Each row of a before or after table is a point. The points were changed in one or more steps. Then noise was added and the rows were shuffled. The steps act on columns, c1 being the first. Write out the steps. A step turns or swaps two columns, mirrors them in a line or flattens them onto one, adds a multiple of one to another, or multiplies or shifts one. Angles are multiples of 10 degrees, from the lower column toward the higher: turns from -170 to 170, lines from 10 to 170 but not 90. Use the fewest steps. Two steps may share a column if one is a turn and the other turns, adds or multiplies; they go together, in the order done. Otherwise the lowest column goes first.

Before (9 x 3)
[[-31  46 -39]
 [-26  49  41]
 [-37  -2 -40]
 [ 49  51 -23]
 [ 22  49   9]
 [-48 -44 -18]
 [-38   7  40]
 [ 25 -10  49]
 [-39 -27  39]]
After (9 x 3)
[[ 25  -8   1]
 [-37 -36   1]
 [-38 -10   3]
 [-34 -50   1]
 [-40  42  -2]
 [ 40  61   1]
 [-40   0  -2]
 [-30  44   0]
 [ 12  52  -1]]
Steps: turn c1 and c2 by 10 degrees; multiply c3 by 0

Before (9 x 8)
[[  9   7   0 -13 -15   8   6  27]
 [  2   0  29 -39  38  -2  40 -20]
 [  0  38   7 -19  10  23 -32 -45]
 [ 16 -18  28  -7 -14 -11   1 -21]
 [ 16  -2  74   3  69   7 -28  -9]
 [-13  22  10  19  23 -28 -31   4]
 [ 14 -22  -8 -12   1   3 -16 -30]
 [  2 -24  46 -36   8   3  -5  12]
 [ 33  32  13 -20  -8 -33 -51   1]]
After (9 x 8)
[[ 26  11  -7 -19  -1  13 -15 -30]
 [-97   7  74  -4  70  -3 -24  -9]
 [-10 -23   4  -8   9 -41 -30 -43]
 [-28   1  24 -11 -18  17   2 -20]
 [-69  -2  48 -43  11   9  -2  12]
 [-38 -22  27 -31  35   2  40 -17]
 [ 14 -51  13   4  -6   3 -50   0]
 [-28 -23   7  39  22   7 -30   6]
 [  7 -10   1  -9 -12 -10   2  29]]
Steps: add -1.5 times c3 to c1; turn c2 and c6 by -140 degrees; turn c2 and c4 by -30 degrees

Before (11 x 11)
[[ -8  65  -8  11 -17 -22 -20   1  34 -11  -3]
 [ 47 -19 -15  -8 -28 -23 -14  15  62   4 -51]
 [-53   1 -12 -25 -27  26  -2   7  46   3 -62]
 [ -7   7  36 -70 -20 -17 -15  58 -35   0 -53]
 [ 44 -10  33 -13  18  31 -25 -51  49  -3 -26]
 [ 14  -1  35 -21  10  13 -15  49  16  31  -2]
 [-41 -11  31 -92 -56 -24   4  10   7 -14   0]
 [ 17  18 -38 -78 -29  28   8 -40  13  15  24]
 [ 11  33 -32 -34  55  56   5  37  54 -57  15]
 [  4 -22  35  -1   7  55 -56  30  -3 -46 -18]
 [ 15 -41  64   8 -76 -23  69  18  -7 -34 -25]]
After (11 x 11)
[[ 14   2 -11 -15   3  13 -20  35  27  -3 -32]
 [ -8 -60  25   9  -6 -22 -26   1  28   2  -2]
 [-41  10 -14 -91 -22 -24   5   7 -21 -16 -29]
 [ -7  10  36 -68  -8 -17 -19  41 -39 -12 -52]
 [ 12 -37   9 -43  22  56   5  28  61  -8  31]
 [  5  25  -4  -7   3  54 -73  20   0  -1 -37]
 [ 14  47 -13   2 -30 -23  90  12   5   1 -64]
 [ 44  18   8 -13   8  31 -33 -34  81  -2 -38]
 [ 47  33  44  -7 -11 -23 -18  10  95  -2   0]
 [-52  21  59 -24 -11  26  -2   4   9  -5  -8]
 [ 17 -25  -3 -73 -11  28  10 -27  25 -14  41]]
Steps: add 0.7 times c1 to c9; turn c2 and c11 by 160 degrees; turn c3 and c11 by -110 degrees; flatten c4 and c10 onto the line at 10 degrees; multiply c5 by 0.4; multiply c7 by 1.3; multiply c8 by 0.7

Before (9 x 18)
[[  6 -13 -24   8  -1   0   4   1   2  -3   0  32   6  12   8 -15   7   9]
 [  5 -19  -7 -14   8  12   0 -29  -9   5  -3   1   3 -11  -2   7  -2   2]
 [ -2   4 -14  17 -10 -10   9   6  14   0 -21  17  -8   6  13   0   0  -5]
 [  3  15 -18   1  -5  13 -15 -15  28 -23  -4  -1  -6   0  -2  12 -15 -20]
 [  8 -25 -22  21  20 -21  -4  -8  14  -8 -13   7   4  -3 -13 -22 -11  -5]
 [ 24  18  -6  13   4   7 -14   7  11  -7  12  -1  -5  -2   8  -7 -12 -19]
 [ 17  14 -10  -1   4  21  -3  20   1  12 -14   1 -10 -16   2   9  -1  15]
 [  1  -1  -6  -7  15  20  19 -10  25 -10   5  -7 -11 -10  -1  -8   7  -2]
 [ 24   5   1   4   3   0  17   3  18  -9   1   1  10   5  -2  -7  21  -4]]
After (9 x 18)
[[-23  14 -10  -1   2  21   0  20   1   5 -13   4  -4   6 -15   9  -1  -4]
 [-18   5   1   4   1   0  14   3  19  14   1   2   4  -1   5  -7  21  15]
 [-10 -13 -24   8  -1   0  16   1   2 -10   0  96   3 -13   6 -14   7  -5]
 [-11  18  -6  13   2   7  -2   7  12  36  12  -4  -3  -7  -6  -6 -12  28]
 [ -5 -19  -7 -14   3  12  -3 -29  -9   6  -3   3   1   8  -8   7  -2   1]
 [  1  -1  -6  -7   6  20  18 -10  25  -7   5 -21  -5   6  -8  -8   7   2]
 [  8  15 -18   0  -2  12 -18 -16  28   5  -4  -3  -2   2   1  12 -15  19]
 [ -5 -25 -22  21   7 -21 -24  -8  14   4 -13  21   2  13   4 -22 -10   9]
 [  4   4 -14  17  -4 -10  29   6  15   5 -21  50  -3 -14  -1   0   1   3]]
Steps: turn c1 and c18 by 150 degrees; add 1.5 times c18 to c10; multiply c5 by 0.4; add 1.5 times c15 to c7; turn c14 and c15 by 120 degrees; multiply c12 by 3; multiply c13 by 0.4
